Every row gives one point. To make a cloud, some directions were put in groups of two or more. Within a group, all points are equally far from the middle, so they leave a hole (a ring in 2 directions, a hollow ball in 3). The other directions are filled evenly. Then the cloud was stretched, turned, moved and blurred a little. How many holes are there, and how many directions does each take, smallest first?
In the rows, zero is written as 128.

Cloud:
[[188 149]
 [129 114]
 [141  95]
 [196 130]
 [124  94]
 [180 114]
 [192 114]
 [120 103]
 [142 128]
 [139 131]
 [ 94 136]
 [171 138]
 [191 119]]
Holes: 0

Cloud:
[[ 96 157]
 [ 94 150]
 [ 77 128]
 [ 82 139]
 [122 172]
 [ 80  92]
 [163 153]
 [ 82 161]
 [ 86 101]
 [160 149]
 [123 150]
 [102 164]
 [162 138]
 [168 157]]
Holes: 0

Cloud (13 x 2):
[[171 172]
 [143 175]
 [170  93]
 [170 130]
 [142 186]
 [ 89 125]
 [144 104]
 [126  95]
 [129 155]
 [ 85 158]
 [171 164]
 [ 89 124]
 [112 105]]
Holes: 0

Cloud, 20 rows:
[[150 207 145]
 [107 102 157]
 [117 160  89]
 [134 172  96]
 [159  82 131]
 [ 89 114 112]
 [153 112 169]
 [177 142 118]
 [116  68 124]
 [176 133 101]
 [134  96 162]
 [105 149  89]
 [ 92 131 101]
 [101 124 176]
 [167 192 149]
 [ 91 125 150]
 [177 124 131]
 [171 140 168]
 [167 136  77]
 [152 104 163]]
Holes: 1 (2)

Cloud (22 x 3):
[[112 124 187]
 [119 109 185]
 [116  89 175]
 [155 155 145]
 [100 126  79]
 [118 117 186]
 [170 126 136]
 [122 101 181]
 [115 101 183]
 [138 172 133]
 [156 107 161]
 [167 137 126]
 [128  69 143]
 [ 73 138 170]
 [136 172 136]
 [157 126 165]
 [157 119  92]
 [ 58 134 139]
 [131  85 167]
 [ 84 125 180]
 [133 154  89]
 [135 110  79]]
Holes: 1 (3)

Cloud, 28 rows:
[[128  85  57 122]
 [155 148 140 145]
 [ 84 192 128 101]
 [128 187 149 178]
 [ 90 116  93 113]
 [ 89 116  96 132]
 [127 105 133 115]
 [156 115 126 138]
 [108 106  68 181]
 [ 98 117  78 178]
 [116 112 153 146]
 [162 108 108 122]
 [ 94 123  63  85]
 [139 155 167 130]
 [121 187 119 183]
 [159 157 114 103]
 [157 139 130 105]
 [144 172 134 144]
 [ 80 156  89  91]
 [151 123 127  76]
 [125 172  76 157]
 [163 162  82 127]
 [114 187 112 142]
 [117 142  39 157]
 [116 195 150 148]
 [163 162  90 118]
 [ 97 109 112 177]
 [ 96 108 128 137]]
Holes: 1 (2)

Cloud (31 x 4):
[[152 118 158 102]
 [143 117 154 140]
 [124 164 129 151]
 [154 126 171 194]
 [119  89  73 160]
 [ 98 140 139 132]
 [141 167 156 217]
 [ 75 109 100 194]
 [179  96 187 130]
 [167  98 160 115]
 [149 155 169 130]
 [155 119 179 176]
 [104 129 187 119]
 [137 169 134 121]
 [152  75 158 105]
 [123 116 132 170]
 [191 139 149 126]
 [159 155 156 130]
 [137 115 164 132]
 [182 100 183 145]
 [152  81  97 164]
 [185 126 159 143]
 [104 126 132 206]
 [154 152 197 113]
 [187 143 190 100]
 [141 120 165 161]
 [153 108 125 125]
 [121 127 114 166]
 [138 155  97 165]
 [118 113 147 123]
 [134  89  87 128]]
Holes: 0

Cloud:
[[ 95 125 186 145 190 136]
 [158  73 114 151 153 110]
 [128 151 121 132 138  55]
 [179 124  97  96 155  99]
 [152 145 157 133 138  69]
 [ 63 101 120 130 125 108]
 [118 113 143  97  83 157]
 [160 155 163 163 127  99]
 [112  79 143 186 125 137]
 [102 151 116 111 133 195]
 [ 76 148  80 154 137 152]
 [160 112 115 101  77 154]
 [149  90 172 124 162 165]
 [111 136 101 119  91  63]
 [ 91 101  90 101 156 155]
 [116 107 165  98 187 150]
 [146 176 119  93  75 125]
 [146 163 116  76  77 112]
 [136 147 124 148 152  63]
 [178 150 114 146 172 156]
 [111 174 161 129 176 108]
 [161 109  86  88 143  94]
 [128  89  96 120 143  76]
 [124 179 143 104 139  83]
 [ 95 167  72 146 122 118]
 [101 128 181 121 192 145]
 [139 112 148 145 189 196]
 [ 94  92 101 149  85 123]
 [171 143  98 166 157 144]
 [176 125  99 109  80 147]
 [ 96 123 187 160 189 137]
 [123 149  91 152  71  95]
 [ 65 129  85 142 152 147]
 [138 106 171 140  87 138]
 [157 102 182 136 120 121]
 [ 66 136 158 105 146 137]
 [117 102 123 178 205 162]
 [121 101 177 103 170 133]
 [136 168 172 170 159 127]
 [108  79 151 185 168 134]
 [176 117 160 123  94 137]
 [174 130 172 124 129  95]
 [107 100  99  88 118 167]
 [130 163 143 144 157  72]
 [177 107 166 108 139 116]
 [115  95  90  97 105 159]
 [ 71 114 108 175 125 163]
 [ 87 163 136 103 132 174]
 [ 98  89  80 123 101 128]
 [129 102  88  80  98 141]
 [155  71 117 163 145 122]
 [105 141 112 164 202 115]
 [164 172 134 122  84 142]
 [ 59 159 125 155 123 140]
 [180 126  93 122 163 100]
 [ 90 118  92 101 150 173]]
Holes: 3 (2, 2, 2)

Cloud:
[[154 124 131 139 174 161]
 [157 178 152 115 119 133]
 [151 100 160 100  73 179]
 [ 97 144  86 100  96 133]
 [141 157 102 107 152  75]
 [142  66 129 144 118 112]
 [115  93 148 156 150  92]
 [ 92  96 118 105 121 185]
 [125  40 113  80 114 142]
 [132  99 151 164 138 136]
 [109 156 106 156  86  81]
 [163 116 121 121 113  64]
 [ 83 108 144 122 148  90]
 [124 136 158  97  96  99]
 [165 117  77  86 102 125]
 [132  78 164 117 104 157]
 [151 142  61  98 147  99]
 [144 137 169  82 123 116]
 [ 90 161 128  80 137 135]
 [125  51 137 101  71 159]
 [ 96 168 169 111  56 132]
 [154 156 125 155 111 174]
 [200 146 137  92 131 166]
 [188 142 104  78  98 154]
 [ 70 107 150 126 164 152]
 [157 139 143 156 106 177]
 [102  99  93  92  77 110]
 [117 127 129 181 101 179]
 [132 137 127 101 163 198]
 [ 92 152 147 148  71 133]
 [126 122 179 158 125 145]
 [141  77  99  49 156 103]
 [117  98 142  90  85  84]
 [172 126 120  99 120 179]
 [145 194 119 147 118 136]
 [136 139 171 111  63 135]
 [ 96 156  98  82 135 169]
 [111 103 143 134 105 153]
 [120 150 129 179 138 145]
 [161 186 156  87 149 149]
 [133  40 108 128  81 120]
 [186 111 119  79  91 196]
 [140  99  93 107 121 165]
 [ 97 102 125 179  92 168]
 [ 90  72 124 132 125 136]
 [ 94 127 172 134 121 154]]
Holes: 0

Cloud:
[[108 109  89 148  98 125]
 [ 88 111 102  96 142 137]
 [174 155 154 113 123  74]
 [ 50 152 140 126 163 119]
 [124  71 133 156 145 167]
 [139 128 193 135 167 107]
 [ 75  39 143 105 161 150]
 [112  65  93 153  70 127]
 [109 132 160  91 111  86]
 [ 92  96 120 138 183 104]
 [119 168 115 171 134 141]
 [ 89 121 110 128 189 188]
 [112 169 141 120 172 135]
 [142 105 168 157 116 136]
 [100 101 108  63 148 159]
 [ 83 164 122  72 164 116]
 [ 86 101 131 127 209 122]
 [ 87 103 116  84 116 171]
 [122 153 122  47 177 128]
 [ 98 165 149 121  63 159]
 [126 125 111 141  95 107]
 [ 98 138 124 142 109 105]
 [133 173 109 140 163 177]
 [ 62 105 132 110 139 123]
 [121  83  58 106  79 109]
 [132 136 104 168  92 159]
 [118 119 177  98 165 120]
 [136 186  84 147 129 137]
 [133 152  99 111  80 138]
 [181 120 130 110  77 149]
 [125 109  86 133  62 139]
 [101 162  88 135 155 108]
 [114 101 105 107 156 157]
 [105  55  76 109 111 146]
 [141  95 126 123 171  96]
 [150  78 111  87 154 185]
 [ 92  99 143 151  88 153]
 [ 74  66 109 127 102 145]
 [ 93 165  97 156 127 134]
 [111 174 171 171 128 138]
 [182  84 124 113 117 165]
 [105  85 119  90 114  89]
 [151 105 120  55 141 178]
 [150 101 158  93 128 128]
 [ 98 103 101 140 100 129]
 [109  67 104  95 155 108]
 [110 139 100  71 186 144]]
Holes: 0

Cloud:
[[145 108 172  85  95 162  84 127]
 [130 101 227 178 115 123 142 163]
 [107 186 109 181  84 116  97 125]
 [121  83 205 163 100 142 133 156]
 [ 74 158  86 140 108  85 138 137]
 [ 68 125 168 131 109 121  86 138]
 [158 163  96  90 107 165 154 135]
 [184 153 151 116 111 111 131 179]
 [134 161  95 118  43 174 123 122]
 [169 101 141 123 117 154 115 151]
 [144 126 185 146 108 100 108 187]
 [146 173 113 160  42 153 138 104]
 [142  96 141 172 155 107 139  91]
 [157 196 145 143 123 131 156 128]
 [ 51 109 135 128 137 117  79 170]
 [190 115 176 178 128 110 168 157]
 [ 56  99 130 102 124 121  65 135]
 [178 106 154 143  91 112 162 146]
 [171 146 161 120 119 140  91 211]
 [ 94 116 171 108 104 181 116 154]
 [153 149 177 121 141 171  83 188]
 [ 99 138  69 114 146 148 107 118]
 [104 124  76 176  77 137 143 128]
 [138  85 112  98  90 122 158 123]
 [185 129 166 183  92 133 127 176]
 [134 193 158 169 124 128 126 112]
 [158 123 103 117 163 142 135 166]
 [189 110 130 174 116  98 169 167]
 [ 87  99 102  99 161 114 159 151]
 [ 75 140  96 117  95  92 110 172]
 [124 147 142 135  58 114 179 106]
 [133 152 177 163 133 112  84 115]
 [ 68  89 111 168  87 136 132  80]
 [ 80 110 101 111 159 129 155 135]
 [102 129 139 104  97 181 141 111]
 [ 84 185 112  91 102 146 114  97]
 [139 117 146 157 110 185 106  91]
 [129 142 121 145 160  87 101 132]
 [156 104 173 116  94 168  88 124]
 [163 100 196 157 112 119 151 150]
 [158 159 205 164 165 107 118 146]
 [174  95 163 144 131 143 121 183]
 [ 80 109  67 107  90 180  99 123]
 [ 96  93 157 145 112 176 124 176]
 [ 75 145  95 144 116 153  45 113]
 [108 134 133 171 121 118  52 112]
 [158  84 135 153 114 140 107 161]
 [137 158 171 141 133 176 117 164]
 [151 101 103 110 103 170  92 136]
 [149 146 150 133  86  81 135 142]
 [108 138 124 115 116  70 127 150]
 [122 124 174 137  85 139  47 120]
 [146 150 133 147  93  66 123 150]
 [124 137 112 164 183 121 132 138]
 [111 105 157 169 131 124 192 123]
 [136 112  62 113 104 127 100 107]
 [ 98 172 169 194 120 140  84 153]
 [ 54 112 129 165  93 102  96  95]
 [115 183 137 122 115 158  88 134]
 [ 92 165  57 163  90 113 106 103]
 [118  90 116 180 114  65 126 162]
 [162 125 148  98  73 139 113 118]
 [107 158 126 174 153 117  78 149]
 [ 77  78  96 138  65 145 120 110]
 [106 150  81 157 149 119 118 132]
 [115  94 143 129 109 131 177 108]
 [ 88  84 115 144  89 143 140 125]
 [167 201 117 115 125 102 141 133]
 [ 59 131  93  77 109 111 102  96]
 [ 65 158  57 145  69 118  96 114]
 [110 114 164 198 133 171 132 132]
 [150  95 190 115 114 154 114 124]
 [138  65 169 144 157 129 123 159]
 [133 137 113 158  69 169 133 137]
 [165 104 113 154  90 135 128 114]]
Holes: 2 (2, 2)

Cloud:
[[ 96 188 112 140 167 127 174 111]
 [131 138 163 117 133 119 171  69]
 [108 143 165 132 116 153 103 202]
 [167  92 166 102 156 160 127 179]
 [149 129  67  99 105 126  92  89]
 [129 129 121  79 140 179 110 158]
 [143 108 142  82  93 166  67 122]
 [171  92  98 135 136 206 120 108]
 [137  53 104 123 110 114 143 141]
 [156  57 130 148 121 169 103 156]
 [161 222 155 114 116 148 129 129]
 [ 77 109 109 155 130 153  83  97]
 [112 132 197 137 186 137 136 117]
 [199  91 121  81 128 119 135 158]
 [134 183 123 170  81 137 153 165]
 [113 162 168 166  90 176 133 122]
 [159 117 154 146 109 150 197 165]
 [111 132 172 177 163 148 120  96]
 [128 109 135 156 111  87 157 107]
 [140 177 124 120 160 123  70 163]
 [200 125 176 100 128 103 124 151]
 [184 128 131 168 134 191 105 159]
 [135  71 144 119 110 118 142 190]
 [104 172 103 167 169 138  87 134]
 [142 173 114 126 140  71 136 179]
 [133 160 116 128 171 113 187  93]
 [172 168 101  94  97 163 124  80]
 [104 148 150 132 159 127 187  86]
 [186 160 118 151 179 118 169 110]
 [200 134 153 126  72 155 137 137]
 [166 158 144  88 161 152 176 109]
 [118 106 134 187 119 167  97 151]
 [110 115 184 167 129 171 125 105]
 [ 89  93 114  91 161 122 127 117]
 [ 73 167 143 132 106 139 185 120]
 [156 116 151  95 100 110 143 204]
 [119 135 157 179 138 147  81 146]
 [126 155 117  90 140 194 122 133]
 [116 180 111 193 130 157 133 162]
 [101 165 179 114  95  84 162 160]
 [ 71 132 186 125 167 123 133 141]
 [131 154 175 173 148 132 153  94]
 [156 125 144  88 135 140  61  97]
 [ 78 127  93 168 128 147 110 168]
 [130  98 123 122  87 106 185 161]
 [ 54 151 134 146 141 152 158 123]
 [171 102 156 142  83 118 112 154]
 [161 127 131 161 123 134 199 168]
 [124  97  94 161 176 155 165 109]
 [160 171 165  78 143 125 176 114]
 [131  61 116 161 153 145 137 163]
 [ 83 134 122 112 115 124  76  97]
 [143 119 112  97 124 169 107 192]
 [129 107 151 107 103 138 189  90]
 [ 90 136  86 139 105  90 129 161]
 [ 88 149 141 145 120 109 201 122]
 [129 136 182 154 106 190 120 117]
 [162 142  72 101  97 120 120 180]
 [134 126 154  98 195 154 135 107]
 [156 105 126  99 141 144 123 202]
 [ 91 147 123 164 153 125 196 124]
 [179 103 140  61 148 114 120 126]
 [147 128 162 110 155 173  71  94]
 [124 166 114 101 160  70 127 143]
 [168 130 126  97 153  89 134  83]
 [191 116 102 130 161 196 115 108]
 [167 194 104 120 152 185 115 139]
 [123 137  86 129  55 130 143 152]
 [183 132 171 103 155  86 115 135]
 [ 89 177 161 164 156 137 127 178]
 [183 164 184 117 110 151 134  97]
 [129  96  70 161 132 187  97 117]
 [122 144 165  89  97 151 191 127]
 [111 200 118 166 120 127 137  93]
 [115 106 168  94 143 181 156 132]
 [114 158 110  67 120 113  99 116]
 [188 132 184 113 129  94 122 144]
 [ 86 128  80 111 160 119 113 135]
 [152 109 140 111 139 188 168 167]
 [148 138 111  97 152 179 118 176]]
Holes: 3 (2, 2, 4)

Cloud, 97 rows:
[[ 90 179 115 141 108 131 110 197 166]
 [ 69 134 124 128 113 159 166 145 106]
 [143 162 133 125 183 132 116 191  87]
 [109 121 119 133 216  84 138 137 129]
 [144 207 135 144 152 136 101 103 136]
 [ 81 144 183  85 163 120  98 129 123]
 [133 105 140 100 175  78  87 202 150]
 [113 119 161 145  92 155 147 120 158]
 [124 130  96 103 201 141  93 184 142]
 [123 165 108 153 153  95  62 114  97]
 [179 149 155 167 123 130 129 183 163]
 [177 169 119 141 125 108 170 122 135]
 [140 186  87 158 156 135 110 126 165]
 [160 160 121 139 160  66 138 109 120]
 [121 169 176 147 113  89 106 109 103]
 [119 141 120 130 132  55  73 189 140]
 [ 80 152 134  72 174 118 117 138  91]
 [139 113 138  75 117  86 110 204 128]
 [123 187 134  95  81 123  84 151 137]
 [147 144 122 133 123 173 169 112 116]
 [ 79 117 118 163 173  67 106 165 136]
 [110 140 171 163  94 149 116 112 155]
 [ 90 114 103  84 128  76  94 146 155]
 [110 142 110  88 148 135 135 206 167]
 [ 81 172 132 150 151  91 141 145 181]
 [162 122 122 176 119  96 167 145 123]
 [193 141 113 149 167 129  87 182 138]
 [ 91 198 144 163  96 104 112 152 146]
 [ 99 124 156 118 168 158  60 132 155]
 [ 98 126 107 170 173 104  82 197 161]
 [ 65 177  93 118 136  99 114 165 155]
 [ 85 123  92 198 171 128 134 134 124]
 [148 170 133 114  83  77 152 141 138]
 [ 97 189 117 107 164 107 131 200 134]
 [115 176 134  88 115 151  85 127 164]
 [112 126  81 152 172  80  91 188 110]
 [140 182 131 175 126  84  72 147 118]
 [126 121  90 172 131 138  98 169  81]
 [113  86 101 173 139 122 105 195 116]
 [110  98 112 199 115 132 123 141 158]
 [106 160  93  99 169 127 139 199 113]
 [108 125 160 143 186 164 100 115 163]
 [149 192 132  70 114  95 128 141 141]
 [135 173 130 142  76 145 160 108 130]
 [126 168 121 116 140  96 165 202 102]
 [103 103 103 110 152 102  91  91  98]
 [108 173 140 179 131 147 144 106  87]
 [151 111  79 149 154 156 125 144 168]
 [112 138 128 146 178  65  62 116 134]
 [101 130 145 179 152 164 106 138 180]
 [148 196 105 114  88  93 126 133 128]
 [166 152 152 128 184 113 121 183  95]
 [ 77 168 139 130 169  80 100 119 171]
 [109 146 177 114 112 107 128 120  82]
 [140 152 129 122 110 120  60 177  92]
 [145 141 137 178 120 132 123 215 131]
 [154 107 102  89 123  82 111 165  91]
 [ 99 159 168 104 106  95  92 138  94]
 [183 129 128 136 182 157 103 137 117]
 [116 122  82 160 149 174 119 152 165]
 [125 152 121 171 111 139  98 176  81]
 [129 113 145 205 124 137 114 173 140]
 [122 132 101 128 158  61  97 170  85]
 [ 98 134  87 116 154 145  69 125  98]
 [106 134  85 137 155 162  66 135 119]
 [105 138  89 185 158 146  72 133 145]
 [119 151  88 142 161  74  61 153 113]
 [127 102  89 129 166 123 130 187 178]
 [143 149 161 183 157  91  94 177 164]
 [158 136 131 124 157 111  48 110 108]
 [176 130 133 148 146 116  75 201 167]
 [143 132 100 104 134  63 115 119  96]
 [169 196 122 155 129 104  93 112 133]
 [141 110 122 148 142 149  91 153  70]
 [171 126 149 160 163  80 139 176 139]
 [103 153  96 116 132 112  84 109 181]
 [119 131 175 106 190 110 106 133 177]
 [107 161 172  66 130  89 129 131 119]
 [177 154 131 112 201  92 109 148 117]
 [151 106 140  88 111 109 134 206 131]
 [157 179 155 135 179 123  98 178 102]
 [ 83 117 107 123 194 136  79 148  95]
 [113 105 154 186 140 124 147 163 163]
 [154 117  87 112 139 140  90 101 153]
 [151 146 103 205 121 131 138 117 119]
 [ 65 133  69 141 147  99 111 157 136]
 [ 98 104 176 103 182 114  72 136 136]
 [144 109 165  82 109  90 125 135 145]
 [ 88 108  84 112 181  99 142 158 103]
 [177 143 140 136  87 159 106 172 148]
 [186 116  94  97 168 133 108 148 136]
 [126  71 101  89 162 102 102 156 107]
 [ 77 109 143 154 174 120 117 197 143]
 [ 83 167 149 175 134  91 114 155 175]
 [111 186 165 155 134  83  87 178 147]
 [ 95 130  84 158 129  94  65 132 137]
 [ 96 162 148 119  84 155 102 111 144]]
Holes: 2 (3, 6)
